Every row gives one point. Two turns around zero, p and q, are shown by what they do to some points. Write where each new point lands after one turn and then the other. Backwards means that the second turn is done in reverse. Each puzzle has new turns, and all numbers are rounded.
(in the rows, 128 means zero)

Turn p:
[146 122 156] -> [143 114 155]
[120 158  80] -> [132 161  81]
[128 117 153] -> [124 117 153]
[107 129 146] -> [109 136 147]
[140 115 105] -> [133 112 104]
Turn q:
[111  91 121] -> [115  91 116]
[106 149 122] -> [105 148 121]
[135 143 117] -> [135 144 119]
[118 174 129] -> [115 173 131]
[163 111 132] -> [163 113 135]
[134 100 147] -> [133  99 145]
Where do these land?
p, then q: [114 152 111] -> [124 157 114]
q, then p: [123 114 101] -> [123 119  99]
p, then q: [160 105 153] -> [148  92 151]
p, then q backwards: [129 166 144] -> [149 162 140]
q, then p: [114 103 130] -> [106 109 125]

Turn p:
[109 119 148 138 123 142 140 102] -> [118  98 131 146 126 131 130 102]
[ 91 152  88 119 145 147 126  93] -> [106 162  99 162 130 151 137  93]
[131 117 148 151 119 115 112 153] -> [119 110 145 117 116 122 109 157]
[104 120 142 160 181 146 146 143] -> [ 78 109 131 152 164 116 145 146]
[152 113 121 113 106  89 129 117] -> [161 127 107 102 111 107 112 124]
[167 164 147 115 105 105 128 148] -> [161 152 169 104 114 102 124 134]
[153 102 100 134 109 129 126 113] -> [166 119  99 136 124 137 118 138]
[119 104 125 124 113 137 137 167] -> [125 111 126 110 114 142 154 158]
[125 162 133  96 153 143 108 117] -> [117 165 145 120 154 145 126  99]
Turn q:
[122 125 149 112 140 102 134 162] -> [112 136 160 107 140 114 137 151]
[131 163 145 122 142 101 111 161] -> [120 167 148 118 154 106 113 148]
[139 100 125 108 104 158 110 164] -> [147 123 147 108  85 149 112 156]
[101 106  88 136 133 138 113 124] -> [102 106  93 125 110 143 112 137]
[155 122 148 101 159 143 163 117] -> [137 120 163 123 155 164 151 106]
[136 127  97 145 118 113 143  99] -> [141 110  87 132 141 122 142 119]
[111 151 134 124 108 154 111  98] -> [128 152 115 142 100 129 119  92]
[119 104 148 119 103 100 146 103] -> [129 105 134 113 117  96 161 106]
[118 141 115 166 158 112  99  98] -> [106 119  99 154 157 110  93 111]
[148 141 131 147 116 159 150 153] -> [156 142 136 158 122 148 140 153]
Where do these land?
p, then q: [118 102  79  95 112 110 133 111] -> [155 134  75 107 126 160 135 128]
p, then q: [137  97 153 134 144 154 145 136] -> [110  90 154 127 137 146 134 139]
p, then q: [115 104 105 107 104  78  83 113] -> [146 151  88  82  93 137  96 117]
p, then q: [103 150 125 146 146 152 136 142] -> [102 136 131 165 124 121 147 138]
q, then p: [118 157 135 111 140 104 125 119] -> [108 154 125 128 134 113 128 100]
p, then q backwards: [163 122 133 153 144 133 132 140] -> [152 126 133 155 137 109 130 152]
p, then q: [129 152 124 105 116 130  99 125] -> [141 160 132 134 119 135 117 102]
p, then q: [146 109 150 169 130 164 160 111] -> [128  68 148 156 144 120 124 147]
q, then p backwards: [122 158 147 133 115 126 139 155] -> [139 164 111 135 134 126 137 150]
